Every row gives one point. The points of each table are mixes of a few directions, plus a little noise. How many directions does each table use, and how many do they share? Where both have some left over, give the other angles between the two spaces (their principal angles), to ten degrees, smallest first.
In the rows, zero is written as 100.

First:
array([[161, 160, 110],
       [ 51,  71,  93],
       [ 73,  95,  96],
       [ 82,  85,  96],
       [ 80,  77,  98],
       [153, 110, 111]])
Second:
array([[139,  52, 151],
       [ 86, 119,  80],
       [112,  84, 117],
       [ 99, 101,  99],
       [ 63, 143,  53]])
Directions: first 2, second 1, shared 0; angles 30

First:
array([[145,  84,  60, 101,  93,  48],
       [ 91, 103, 108,  99, 101, 110],
       [148,  84,  57, 101,  92,  43],
       [ 85, 105, 113,  99, 102, 117],
       [ 40, 120, 152,  97, 110, 167],
       [165,  78,  44, 104,  90,  24],
       [ 68, 111, 129,  98, 104, 136],
       [ 93, 104, 109, 100, 101, 110],
       [ 62, 112, 133,  99, 107, 144]])
Second:
array([[ 83, 109, 103,   6, 102,  96],
       [102,  93, 139,  90,  88,  95],
       [ 71,  66,  83, 116, 138,  95],
       [ 89,  69, 138, 119, 107,  95],
       [ 76,  75, 126,  56, 113,  92],
       [138, 144,  32, 180,  85, 116],
       [ 85,  86, 112,  70, 110,  95],
       [137, 155,  61, 124,  69, 113],
       [117, 107, 103, 139,  88, 103]])
Directions: first 1, second 3, shared 0; angles 70

First:
array([[102,  69,  93,  91, 108, 122,  95, 107],
       [ 95, 186, 119, 124,  77,  40, 113,  80],
       [105,   5,  79,  74, 125, 167,  86, 122],
       [102,  58,  91,  88, 111, 129,  94, 110],
       [101,  88,  97,  97, 103, 108,  98, 103],
       [ 97, 157, 112, 116,  85,  60, 108,  87],
       [100,  96,  99,  99, 101, 102,  99, 101],
       [ 99, 115, 103, 104,  96,  89, 102,  96],
       [ 98, 138, 108, 110,  90,  74, 106,  91],
       [101,  87,  97,  96, 103, 109,  98, 103]])
Second:
array([[117, 108, 107, 132,  86,  81,  82, 131],
       [ 87,  44, 112, 187,  70, 139,  68,  76],
       [103, 111,  98,  86, 104,  92, 105, 105],
       [ 84,  97,  91,  58, 118, 115, 121,  70],
       [ 94, 113,  92,  56, 117,  99, 119,  90],
       [116, 111, 105, 119,  92,  82,  88, 128],
       [101, 118,  94,  62, 114,  90, 115, 100]])
Directions: first 1, second 2, shared 0; angles 60

First:
array([[ 62, 159,  86, 104, 113,  97, 139, 133,  94,  76, 118],
       [ 71, 123, 135,  76, 110, 119, 124,  75, 164,  33,  80],
       [126, 103,  88, 101,  81, 115,  83, 108,  84,  90,  92],
       [ 97, 132,  87,  76, 134, 102, 124, 133,   5, 108, 162],
       [136,  72,  94, 105,  79, 108,  69,  94,  89, 112,  86],
       [140,  73,  87, 113, 126, 118,  69, 133,  85, 170, 140],
       [115,  69, 103, 102,  77,  93,  84,  77, 104, 104,  77],
       [ 74, 101,  88, 121,  82,  74, 113,  98, 116, 106,  84],
       [ 62, 118, 146,  59, 136,  78, 120,  60,  98,  66, 102],
       [127,  89, 117, 114,  99, 104,  47,  91, 151, 115,  63],
       [ 92,  59,  69, 127,  61,  91, 125,  98, 108, 119,  98]])
Second:
array([[113, 121,  67, 111, 111, 107,  99, 123, 120,  96, 113],
       [125, 140,  37, 123, 122, 112,  96, 146, 137,  91, 128],
       [ 71,  54, 172,  74,  77,  87, 105,  49,  58, 110,  68],
       [ 85,  75, 139,  86,  86,  93, 102,  72,  78, 106,  84],
       [ 81,  69, 149,  82,  85,  92, 103,  64,  71, 106,  79],
       [ 95,  93, 112,  95,  96,  98, 101,  92,  93, 102,  96],
       [ 86,  78, 136,  87,  88,  94, 103,  74,  78, 104,  85],
       [ 85,  76, 137,  86,  87,  93, 102,  72,  78, 106,  83],
       [129, 146,  28, 126, 123, 113,  96, 153, 144,  89, 132],
       [131, 147,  24, 127, 125, 114,  96, 155, 145,  88, 134]])
Directions: first 6, second 1, shared 0; angles 30

First:
array([[106,  88,  79,  80,  78, 117, 143, 107,  65, 101, 127, 169, 112,
        100],
       [107, 144, 139, 120,  88,  95,  59, 134, 100,  85,  75,  75,  82,
         92],
       [109,  98, 180,  96, 107,  56,  48, 125, 128, 118,  59,  78,  94,
        106],
       [122, 133,  32, 142,  83,  91, 142,  88,  67,  89, 166,  87,  74,
        104],
       [ 83,  60, 144,  74, 124,  70,  75,  88, 131, 115,  69, 121, 118,
        103],
       [ 50, 101,  83, 114, 136, 103,  37,  53, 165,  61,  76,  67,  95,
         80],
       [136,  81, 126,  72,  62, 118,  97, 131, 103, 139,  96,  98,  84,
        110],
       [ 64, 106,  27, 118, 125, 123, 126,  55,  97,  66, 122,  99, 116,
         86],
       [123,  88,  95,  85,  95, 127, 172, 121,  44, 131, 113, 106, 125,
        119]])
Second:
array([[ 48,  81,  70, 103,  22,  66, 120,  85,  65, 127, 110, 143, 164,
        133],
       [ 88, 157, 138,  66, 131, 113, 106,  98, 104, 151, 111,  84,  79,
         70],
       [139, 111, 115,  80, 111,  96,  84, 143,  76,  89, 126, 109,  82,
        106],
       [147,  85, 106,  95, 165,  91,  55, 158, 118,  49,  93, 101,  49,
        125],
       [100,  53,  69, 130, 124,  79,  62, 125, 129,  70,  77, 132, 102,
        146],
       [ 58,  86, 103,  94,  90, 100, 135,  74,  95,  51,  80,  57,  75,
        114],
       [124, 134, 103,  87, 116, 117, 109,  64, 123, 127,  84,  70,  93,
         30],
       [112,  84, 113, 135, 101, 129,  90, 118,  98,  97, 128, 114, 107,
        129],
       [ 83, 111,  82, 107,  41, 111, 139,  31,  94, 141,  93,  89, 149,
         46]])
Directions: first 6, second 6, shared 0; angles 30, 50, 60, 70, 80, 90
